Each row is a point. Any point is a mix of the corners, with weights that add up to 1. It lies inside the corners' shape when no weight is negative. Is each point inside? If not, which corners have a negative weight?

Corners:
(1): [-39 -25 -27]
(2): [-36  39   3]
(3): [ 95  45 -18]
(4): [-29  25  15]
Points:
[11 45  6] => outside (1)
[ 35  26 -12] => inside
[-46   6  -8] => outside (3)
[  9  14 -19] => outside (4)

Corners:
(1): [  4   5  25  65   4   8 -40  36 -43]
(2): [ 22 -20  21  17 -10  13  26   4   2]
(3): [ 56  17   7 -34  21 -11  45  -5  39]
(4): [ 61 -34  -8 -30 -12 -69  56  39   0]
(5): [-16   4  -4  14 -14   6  32 -15  10]
(6): [ 25  -1  -5  27  13  11  -5  26 -95]
(7): [-22  -3  32 -22  -9 -20  19 -33  35]
(8): [ -1  12  11  13   6  28 -43 -45  42]
(9): [-30 -34  11  38   9  -6   4  45 -41]
(10): [-13  18  21   2  -8  40 -18  -9  39]
Points:
[ 22 -16  11   5  -7  -8  23  13   1] => inside
[  2  -5  18  11   5   5 -10  -2  20] => outside (5, 6)
[ 24 -22  14   6  -4  -1  32  20 -18] => outside (1, 5, 8)
[ 1  0 11 -2 -5 11 10 -8 19] => outside (1)
[ -2   1  18  24   2  11  -9 -11  14] => outside (4, 6, 10)
[17  2 15 -2  6  1  7 -2 11] => outside (5)
[ 22  -7  11  18   0  -7   6  20 -19] => inside

Corners:
(1): [-22  -7   0 -34 -20  23 -25  68  -9 -52 -10   8 -19 -30 -18 -17   3 -28]
(2): [-17   6  -6 -20  13   4  -4 -13   2   2 -13  15   9 -10 -11  13  12  -5]
(3): [-21  16  10  19   6  -3 -14 -13  -2 -33 -19  23 -14 -11  10  -7   8   2]
(4): [ 21  22   4 -26 -49   1  -3 -14  33 -10   2   8 -18  33   1   2  -6 -15]
(5): [  0   5  -4   6  21 -15  24 -19  23  55  24 -49  -1   9 -11  12  -1 -22]
(6): [ 23   3 -13 -14  13  12 -15  -2  14 -19  -5  14 -13  -4  -1   6   1 -13]
(7): [-13   7   9 -30 -14 -11 -21   7   2 -20   1  19  -2  10  36  -7  -8  -5]
(8): [-19 -15   3 -29  -4  23  12   0  12 -28   5   9  -9 -11  -9  12  -7  14]
(9): [ 61  28  46 -33  13 -11 -15 -14  17  28  24  23 -23  49   6   2   0  26]
(10): [-16   0   2 -30  14  -5 -13   8  16   7  -7  17 -10 -14   2 -20 -13   1]
(11): [  7   2  -2  80 -16  -7  21 -26   7 -19  -3   7  -5  38 -19  12 -18  12]
(12): [-14   3 -13  67  25 -24 -11 -22  -6  63  -4   2  -7 -18 -13  31  14   3]
(13): [  1   8   4 -18 -55  36  41 -10  16   6   1  -2   1  95  25 -20  -5  10]
(14): [-15 -27   5  26  19 -17  -9  -6  -3  11   3   3 -17 -26 -26  18  -8 -16]
(15): [-18 -15  -5  34 -10 -20 -16 -13  -2 -28   2 -16 -13   1 -10   3  -1  24]
(16): [ -4   0 -11 -11  15  14 -20   0   2   4  24  12   0 -19 -23  -3   6 -16]
(17): [-26   3  -5 -22 -31  32   4  -8  16 -32  -8  17  31   3  43 -52  11   8]
(18): [  6   5  -4 -13   4   8  45  -8  -7 -27  -5  22 -20 -16 -16  10 -19  -7]
(19): [  7   9 -14 -12   4 -21 -16  -4  27 -36  -3  33 -24  -9   3   3  19  -9]
Points:
[ 0  4 -2 -7 -9  4 -5 -6 11 -6  6  8 -8  7 -6 -1  0 -5] => inside
[ -7   1   1   4  -7  -3  -2  -5   7 -11  -5   8  -7   4   3  -4   0  -1] => outside (8, 16)
[ -7  -3   2   4   9  -4  -6  -1   3 -10   2   8 -12 -14  -6   2  -2   1] => outside (2, 4, 13)
[-5  2  1  2 -7  0 -6 -4 10 -5  1  7 -9  9  3 -3  1 -1] => outside (2, 18)
[  2   9   2 -14 -22   4  -2  -8  17 -11   0  10  -6  14   6  -6  -1  -5] => inside
[ -2   4   2  -3   1  -2 -10  -6  11  -4   0   9  -8   5   0   0   3   1] => outside (18)
[ -7   5   5  -6 -13   3  -5  -3  12  -8   5   7  -7  14   7  -5   1   6] => outside (2, 6, 14, 18)
[  9   2   0  10  -4 -11   5 -23  19  18   5  -1 -11  34  -3  17  -4   8] => outside (1, 3, 16, 17, 18)

Corners:
(1): [  4 -16 -11 -43  33 -70  19  78  47   6  12 -45  36 -61 -19 -36  42 -21
  -9  41]
(2): [ 12 -37 -14 -38 -23  10  28 -48 -50  16 -18  -3 -48 -40 -35  48 -24  39
 -14  -6]
(3): [ -4 -84  13   7 -20  65   7  25 -48 -27 -13 -26 -61   7 -10  68 -43 -64
 -32 -39]
(4): [  1 -34  34   4 -64 -24  41 -46  18  28 -43 -27   9 -30  80  26 -26  -2
  39  42]
(5): [ 46  34  41  52 -24  59  31 -25 -20  22   3 -48 -16 -13  54 -36  -7  -8
  22 -39]
(6): [-24   4  64 -39 -11 -26  33  10  -9  42  38 -47  16  44  -7  33  33 -23
  31   1]
(7): [-29  44  16  15   0  50 -56 -29 -49 -42   5  10 -39 -45  22  68 -38   2
  -4   2]
(8): [ 50 -60  65  52 -28  65 -45 -43 -55  35   7  29 -55  34  73  -4  22  37
 -23  12]
(9): [ 40   7  50  36   4 -24  12 -14  58  51  12 -34  82 -35 -44 -37  22 -25
  60 -43]
(10): [  5 -23  34  33  59 -57 -25   4 -20  48  52  -1  23 -16  51  23 -49  20
 -42 -35]
(11): [-23  22  -3 -25 -56 -50  26 -18  47 -58   9   3 -32  45 -31  51  23  38
   2 -27]
(12): [-31  32 -76  10  21 -14  48  68  17   5  44  19  24 -18 -24 -19  31 -33
 -33  19]
(13): [-18   9 -25  -5  14  66   8  61  19 -53  23  37  42  23  36 -43 -65 -53
 -53  68]
(14): [ 34  14 -10  22 -48  40   1  64  15  25  22  20  13 -42   0   9  48  39
  -9 -58]
(15): [ 38  25 -38  14 -57  48 -35 -25   5   9   4 -34 -35  -5  -7  32 -39  12
  16  76]
(16): [-31 -51 -37  43 -24 -11  13   7   1  28 -52 -53  48 -53 -18   6  -4  33
  39  38]
(17): [ -2 -28 -44 -63  34 -71  18 -36  62  52 -45  45 -28   2  57 -33  -8 -46
  53 -30]
(18): [ 44 -10  10  15 -32  20   0  46 -57 -33 -28  20 -15  30 -31  28  15   6
 -17  22]
(19): [ 50 -21 -95  17  73  -8  56  61  67 -15  13  36  50 -39 -17  25  21  18
  49 -56]
(20): [ 19  10  15  22  52  36   7  50  55 -40 -41  45 -46  47  39  24  -3  23
 -62  52]
(21): [ 33  49 -69  -7  71   5  -2 -22 -35  25  50 -29  77  13 -59  15  49 -14
 -17 -47]
Points:
[ 25  -2  27  29 -42  33  11 -37 -25  28  10 -40  -3 -30  17  28  -5  18
  23 -39] => outside (1, 12, 13, 17, 18, 20)
[ 16  29  -1  11  11   6   2  41  28   8  12   8  15 -25  28  -9  -9 -12
   4  27] => outside (2, 3, 8, 11, 16, 21)
[  3  -2 -11   2   5   8   6  13  -4 -11   2   0  -4  13  14  18  -7  -8
 -12  15] => outside (2, 9, 14)
[ 19   4  10  25 -11  25  17  -3  -6  12   1 -21  -3 -10  21  -6  -3  -2
   8 -11] => inside
[ -4 -11   7   1  10   6   5   2 -14  26   4 -11   1 -13  29   4   1  -8
 -10  -1] => outside (9, 11, 15, 18, 19)
[  7  -6  -8   6 -14   0   0   9  -9  -8   8  -4 -10  -9  -2  46   8  25
 -11   2] => outside (5, 9, 13, 17)
[11 -3 -7 13 -7 13 13  3 -1 10  3  4 -3 -5  5 11  1  2 -2 -6] => outside (1)
[  2   0  -1   0   2   8  -5   5 -10  -5   3  -6  -6 -23   2  22  -5  -1
  -5   5] => inside
